Each row of a before or after table is a point. One or more steps were done to the points. Then noise was added and the rows were shuffled. The steps act on how far a point lies along the listed directions, d1 being the first. What was done? A step turns or swaps two directions, mirrors them in a line or flattens them onto one, adds a multiple of one to another, or multiplies one. Angles are multiples of 10 degrees, from the lower direction toward the higher: turns from -170 to 170, lines from 10 to 170 but not 90. Use the fewest steps. Two steps may share a direction if one is a turn and the other turns, adds or multiplies; they go together, in the order done. Otherwise the lowest direction goes first.
In the rows, 128 means zero.

Directions:
(1): [ 87 158  90]
(2): [173 132  84]
(3): [146 183 152]
Before, 14 rows:
[[114 159 107]
 [163 113 165]
 [ 81 185  97]
 [122 157 111]
 [142 130 141]
 [149 139 191]
 [192  88 161]
 [209 167 157]
 [165 173 117]
 [167 161 124]
 [ 86  82 178]
 [140 160 145]
 [ 91 142  56]
 [169 153 109]]
After (14 x 3):
[[ 64 136 125]
 [ 54 165 133]
 [115 104  97]
 [210 147 126]
 [157 122 104]
 [150 120 107]
 [130 147  80]
 [107  97 205]
 [194  87  94]
 [ 68 125  51]
 [115 137  79]
 [ 75  96 124]
 [112 133 124]
 [122 135  73]]
Steps: turn d2 and d3 by 150 degrees; turn d1 and d2 by 130 degrees

Directions:
(1): [177 147 153 130 180  84]
(2): [113 213 113 142 125 137]
(3): [174 140 163 101 115 188]
(4): [130 113 115 187 173 173]
(5): [125 127  76  71 171 144]
Before, 10 rows:
[[137 201 117 114 119 172]
 [106 104 143 132 108 208]
 [117 118 188 168  59  84]
 [198 172 152 134 133 160]
 [ 83 179 104 167 118 101]
 [171 141 167 140 169 147]
 [120 169 108 156 175 132]
 [136 128 135  42  74 154]
 [161 135 147  75 117 163]
 [ 91 139 144 167  82 159]]
After, 10 rows:
[[108 160 115 162 135 192]
 [162 146 131  49 146  76]
 [ 91 118 148 164  89  39]
 [118 185 154 188 104 148]
 [131 129  95  70 167 105]
 [125 157 154 179 157  86]
 [ 84 117  81 122 158 143]
 [152 123 143 140 205  97]
 [129 203  90 124 171 134]
 [106 143  44 129 160 120]]
Steps: turn d1 and d3 by -160 degrees; turn d3 and d5 by -60 degrees; add 0.3 times d2 to d4

Directions:
(1): [154 174 187 136 191 119 186 152 114 118 137]
(2): [137 118 115  77 145 157 120 203 193 130 152]
(3): [177 138 166 117  60 188 133 143  95 159 131]
Before (14 x 11):
[[ 75 139  99 151 154  81 114  99 162 113 130]
 [ 49 103  64 128 196  44 107  82 156  87 119]
 [116 100  60  95  29 150  66 130 171 124 121]
 [134  73  84  63  29 210  53 162 192 197 164]
 [141 132 163 140  78 166 153 125 102 153 119]
 [170 114 116 118  70 184  84 148 134 140 158]
 [156 140 127 137  83 156 132 129 114 149 118]
 [ 69 107 119 102 231  93 148 188 226 144 127]
 [111 112  80 126 133 154 120 153 148 144 143]
 [ 99 140 112 108 225  99 140 185 221 113 148]
 [106 151 107 148 178  70 128 182 158  99 152]
 [111 123 122 154 156  83 131 104 102 119  96]
 [ 90 157 116 147 218  40 143 124 144  82 112]
 [159 137 154 139 128 138 160 160  95 144 125]]
After, 14 rows:
[[146 133 111 111 123 153 134 166 158 139 132]
 [145 123  99 114 162 138 102 168 174 109 167]
 [145 129 150 152  95 129 127 112  78 144 100]
 [123 157 138 178 103  74 128  63  55 117  88]
 [ 43 107 123 181 184  45 140  57 124 147  83]
 [143 115 117 118 129 139 134 176 134 144 129]
 [102 122  94 148 164 119 143 128 128 128 138]
 [104 147 112 189 130  61 120 112  96 112 134]
 [117 148 104 116 138 109 128 146 168  92 126]
 [132 118 136 102 112 167 139 178 171 143 134]
 [ 88 111 100  92 198 111 116 164 220 134 169]
 [114 157 142 168 106 102 130  67  96 134 118]
 [ 67 135 104 184 180  49 130  51 126 111 101]
 [104 144 142 177 105  77 148  25  38 123  93]]
Steps: multiply d1 by 0; turn d2 and d3 by -80 degrees

Directions:
(1): [120 125 147 135 191 124 162  56 109 114 228 110 118 163 122 145 129 152]
(2): [ 34 123  93 101 137 155 146 148 129 135 149 112 134 139 211  89 156  90]
(3): [ 69  98 140 141 114 157  81  56 149  66  93 128  78 120  92  99 110 113]
(4): [ 91 147 145 165 127 175 108 151  28 114 104 113 134 145 125 206 129 122]
(5): [ 98 157 200 123 142 108 170 169 187 112 127 138  74 117 144 184  87  95]
(6): [130 100  97 184  65 124 178 107 152  90 134 198 159 175 153 163 133 118]
Before, 13 rows:
[[158 110 101 173 102 114 127 139 125 124 109 172 138 173 137 162 126 119]
 [ 57 113 116 128 144 161 123  78 130  93 117  74 104 149 142  97 153 105]
 [ 54  73  95 147 107 172  74  31 111  77  93 121 118 133 121  70 141 113]
 [ 85 107  87 132 125 193  93  83  59 130 127  99 148 125 100  66 142 139]
 [ 75 167 159  84 179 141 185 180  91 164 188  81 116 140 189 175 146 106]
 [168 140  94 167  77 113 137 185 103 130 103 157 188 127  99 182 110 137]
 [127 150  67 132  93 137 131 164 124 181 113 136 159 114 171 106 160 137]
 [163  96  84 184  63 151 149 134  98  94  63 169 175 128 122 162 137 140]
 [156 133 151 125 105 102 131 138 151 149  93 157 144 105 110 146 153 156]
 [ 86  99  93 118 138 191 101  88  93 132 109 101 124 135 145  84 155 114]
 [164 182 175 110 175 108 171 214  74 171 166 109 152 121 137 221 130 144]
 [ 31  97 125 136 106 195  78 101  91 116  62  88  76 122 133 117 132  76]
 [ 61 125 109 127 126 177  63  88 103 115 105  99 106 102 119  52 130 106]]
After (13 x 18):
[[ 99 140 202 131 133 157 112 123 148  98  86 118  63  93  67 137  73 106]
 [136 100  95 166  82 110 162 136 169 108 117 200 139 181 171 149 130 101]
 [ 75  89 160 169  95 159  87  45 138  55  73 140  78 112  90 140 102 110]
 [106 101 138 151  90 179  46 101  91 119  21  93  83  95  66 125 113 107]
 [114 138  77 134  70  91 182 185 189 119 111 178 174 123 164 135 110 101]
 [232 165 132  77 151  80 147 214 129 203 144 115 179  84 113 127 138 166]
 [ 99 122 118 105 118 117 149 133 143 148 129 147 153 126 166 118 172 128]
 [129 126 159 148 130 151  96  75 103  84  81  76  98 139  73 152 129 138]
 [ 85 143 176 140 135 172  53 103  94  96  85  92  63  82  82 104  94 105]
 [121  94  95 171  47 127 211 152 203  74  73 211 144 136 177 145 127 100]
 [233 163 142 110 144 120 118 168  44 191 125  81 152 109  65 185 134 172]
 [ 90 170 137 165 110 145 155 183 121 146 109 134 124 111 171 187 122 119]
 [109 129 181 144 135 172 100 111 112 105  71 109  73 113  91 166  99 110]]
Steps: turn d1 and d4 by 50 degrees; turn d2 and d4 by 110 degrees; mirror d3 and d5 in the line at 170 degrees; multiply d6 by 1.6
